Every row gives one point. Examples show where two turns around zero, p and q, send a point. Where does a point land after both, in the order given? Backwards means that the second turn is done in reverse. Each puzzle has new turns, and all numbers are rounded.

Turn p:
[-0.23 -0.20] -> [-0.27 -0.15]
[0.39 0.08] -> [0.40 0.00]
[-0.16  0.11] -> [-0.13  0.14]
Turn q:
[0.10 0.31] -> [0.26 0.19]
[-0.32 -0.37] -> [-0.48 -0.11]
[0.15 0.13] -> [0.20 0.02]
[ 0.07 -0.08] -> [ 0.01 -0.11]
Where do these land?
q, then p: [0.32 0.31] -> [ 0.44 -0.03]
q, then p backwards: [ 0.03 -0.05] -> [ 0.01 -0.06]
p, then q backwards: [ 0.04 -0.09] -> [ 0.07 -0.06]
p, then q backwards: [-0.38 -0.18] -> [-0.27 -0.32]

Turn p:
[ 0.25  0.04  0.10 -0.18] -> [ 0.28  0.11 -0.12 -0.02]
[-0.76 -0.18 -0.07 -0.14] -> [-0.45 -0.26  0.30 -0.52]
[0.13 0.01 0.10 0.04] -> [0.13 0.05 0.02 0.10]
[0.15 0.34 0.16 0.04] -> [0.08 0.38 0.01 0.11]
[-0.03 -0.10 -0.55  0.10] -> [-0.34 -0.27 -0.35  0.10]
[ 0.09 -0.07  0.08  0.05] -> [ 0.11 -0.04  0.05  0.08]
[ 0.18 -0.04  0.18  0.09] -> [0.20 0.03 0.09 0.16]
Turn q:
[-0.47 -0.18 -0.12  0.01] -> [-0.45  0.16 -0.18  0.05]
[ 0.00 -0.24 -0.02 -0.10] -> [-0.11 -0.17 -0.13 -0.09]
[ 0.10 -0.15 -0.20  0.17] -> [ 0.11  0.00 -0.30  0.03]
[0.30 0.10 0.15 0.17] -> [ 0.33 -0.12  0.09  0.15]
[ 0.18  0.50  0.45 -0.16] -> [ 0.22 -0.03  0.68  0.03]
[-0.11 -0.03 -0.25 -0.09] -> [-0.10  0.15 -0.15 -0.17]
Where do these land?
q, then p backwards: [-0.38  0.01 -0.39  0.09] -> [ 0.01  0.50 -0.22 -0.07]
q, then p: [ 0.35 -0.40 -0.06  0.23] -> [-0.01 -0.43 -0.33  0.22]
q, then p: [-0.16  0.39 -0.03 -0.11] -> [ 0.08  0.40  0.15 -0.08]
p, then q: [ 0.09  0.06  0.09 -0.07] -> [ 0.14  0.02  0.06 -0.05]
p, then q: [-0.04 -0.10  0.07  0.21] -> [-0.05 -0.11  0.00  0.21]
q, then p: [ 0.13  0.04  0.32 -0.35] -> [ 0.34 -0.15  0.26 -0.20]

Turn p:
[-0.17  0.19  0.05  0.18  0.17  0.18  0.40  0.25 -0.31] -> [-0.01  0.13  0.24  0.25  0.34  0.25  0.28 -0.02 -0.29]
[ 0.11  0.26  0.31  0.04  0.08  0.47  0.21  0.00 -0.02] -> [ 0.11  0.15 -0.07  0.39  0.21  0.34  0.15 -0.19  0.20]
[ 0.14 -0.37 -0.13  0.11 -0.11 -0.13 -0.18  0.05  0.28] -> [-0.17 -0.09 -0.10 -0.07 -0.20 -0.18 -0.19  0.38  0.14]
[ 0.02 -0.22  0.18 -0.12  0.27 -0.13 -0.29  0.06 -0.11] -> [-0.01 -0.08  0.23  0.00  0.01 -0.06 -0.47 -0.07  0.01]
[ 0.07  0.14 -0.38  0.07 -0.29 -0.16 -0.24 -0.30 -0.16] -> [ 0.22  0.05 -0.36 -0.24 -0.31 -0.18  0.03 -0.02 -0.31]
[-0.05 -0.28 -0.36 -0.28  0.04 -0.18 -0.21 -0.29  0.31] -> [-0.10 -0.40 -0.26 -0.46 -0.08 -0.19 -0.19  0.07  0.11]
[-0.17 -0.29  0.14  0.01 -0.08 -0.32 -0.07 -0.24  0.16] -> [-0.05 -0.30  0.09 -0.02 -0.15 -0.44 -0.04  0.00  0.12]
[ 0.16  0.05  0.06  0.07 -0.10  0.46  0.37  0.06 -0.20] -> [ 0.29  0.10 -0.05  0.29  0.21  0.35  0.26  0.15  0.04]
[-0.37 -0.02 -0.29  0.04 -0.24 -0.15 -0.41 -0.01  0.16] -> [-0.27 -0.22 -0.08 -0.25 -0.51 -0.06  0.01 -0.03 -0.21]
[ 0.21  0.45  0.12  0.25  0.21  0.23  0.37  0.10 -0.06] -> [-0.03  0.43 -0.12  0.32  0.41  0.18  0.24 -0.13 -0.04]
[ 0.05  0.11  0.31 -0.38  0.05 -0.28  0.05  0.31 -0.05] -> [ 0.03  0.24  0.48 -0.22  0.07 -0.01 -0.07 -0.17  0.24]
Turn q:
[ 0.21  0.26 -0.22  0.07  0.24 -0.09  0.17  0.31  0.37] -> [ 0.51  0.19 -0.18 -0.13  0.30 -0.16 -0.02  0.17  0.06]
[ 0.18  0.13  0.20 -0.37  0.04  0.26  0.15 -0.19 -0.17] -> [-0.02 -0.09 -0.18 -0.05  0.04  0.30  0.15 -0.37 -0.30]
[ 0.09  0.04  0.20  0.03 -0.18 -0.28 -0.09 -0.11 -0.38] -> [-0.19 -0.19  0.22 -0.04 -0.09 -0.22 -0.18 -0.32 -0.12]
[-0.10  0.18 -0.09  0.29 -0.39  0.17  0.38 -0.04 -0.12] -> [ 0.09  0.31  0.02  0.47 -0.23 -0.18  0.04 -0.11 -0.22]
[ 0.03  0.27 -0.08 -0.10  0.11 -0.29 -0.19 -0.26  0.35] -> [ 0.04  0.03 -0.26 -0.16  0.16 -0.11 -0.07 -0.22  0.47]
[-0.20 -0.03 -0.33  0.21  0.10 -0.07 -0.38  0.03 -0.37] -> [-0.39  0.07  0.14  0.07  0.13 -0.04 -0.48  0.23  0.02]
[-0.36 -0.14 -0.08  0.11  0.32  0.09  0.12 -0.04 -0.07] -> [-0.24  0.20  0.17  0.11  0.26  0.12  0.18  0.21  0.04]
[ 0.24 -0.48  0.19 -0.01  0.09  0.31 -0.08  0.05  0.10] -> [ 0.12 -0.44  0.07  0.05 -0.09  0.34  0.17  0.27 -0.05]
[ 0.10 -0.35 -0.18 -0.33  0.12 -0.35 -0.24  0.15  0.25] -> [-0.09 -0.31 -0.22 -0.46  0.04 -0.17  0.04  0.34  0.20]
[-0.21  0.12  0.38  0.12 -0.46  0.25  0.15  0.09  0.04] -> [ 0.16  0.24  0.23  0.15 -0.53  0.11  0.15 -0.19 -0.08]
Where do these land?
q, then p backwards: [ 0.63  0.14  0.23  0.27 -0.11 -0.10 -0.25 -0.10  0.01] -> [-0.11 -0.29  0.30 -0.29  0.14  0.10 -0.25 -0.45 -0.26]
p, then q: [ 0.14  0.29  0.17 -0.04  0.17  0.05  0.06 -0.05  0.17] -> [ 0.01  0.16 -0.15  0.12  0.22  0.06  0.03 -0.10  0.28]
q, then p: [ 0.27 -0.20  0.09 -0.11  0.20 -0.09 -0.11  0.11  0.16] -> [ 0.04 -0.11  0.11 -0.13  0.16  0.09 -0.21  0.25  0.22]
q, then p: [-0.01 -0.11 -0.19  0.08  0.09  0.11 -0.11 -0.45 -0.39] -> [-0.25 -0.39 -0.01  0.29 -0.07 -0.01 -0.07 -0.05 -0.37]
q, then p: [-0.27 -0.03  0.13 -0.03  0.05  0.03 -0.27  0.18 -0.07] -> [-0.02 -0.03  0.15  0.02 -0.17  0.24  0.04 -0.22  0.21]
q, then p: [-0.23 -0.18 -0.04 -0.15 -0.06  0.13 -0.26  0.09  0.20] -> [-0.13 -0.02  0.05 -0.12 -0.18  0.32  0.20  0.08  0.16]
q, then p: [-0.02 -0.01 -0.22 -0.09 -0.25  0.20 -0.09 -0.18 -0.06] -> [-0.06 -0.09 -0.15 -0.01 -0.25  0.08  0.13  0.10 -0.27]
p, then q: [-0.13 -0.06  0.38  0.31  0.06  0.04  1.28  0.24 -0.09] -> [ 0.62  0.20  0.72  0.09  0.76 -0.09  0.64 -0.01 -0.17]
p, then q: [-0.19 -0.01 -0.23  0.16  0.09 -0.06 -0.03  0.14  0.18] -> [-0.27  0.24  0.11 -0.07 -0.06  0.00  0.07  0.11 -0.10]
q, then p: [-0.19  0.09 -0.09 -0.16 -0.25 -0.30  0.03 -0.23 -0.03] -> [-0.09 -0.17 -0.04 -0.25 -0.11 -0.27  0.25 -0.16 -0.10]
q, then p: [-0.01  0.08 -0.23 -0.23  0.00 -0.01 -0.24  0.24 -0.10] -> [ 0.01  0.00  0.08 -0.30 -0.18  0.25 -0.15 -0.11 -0.11]
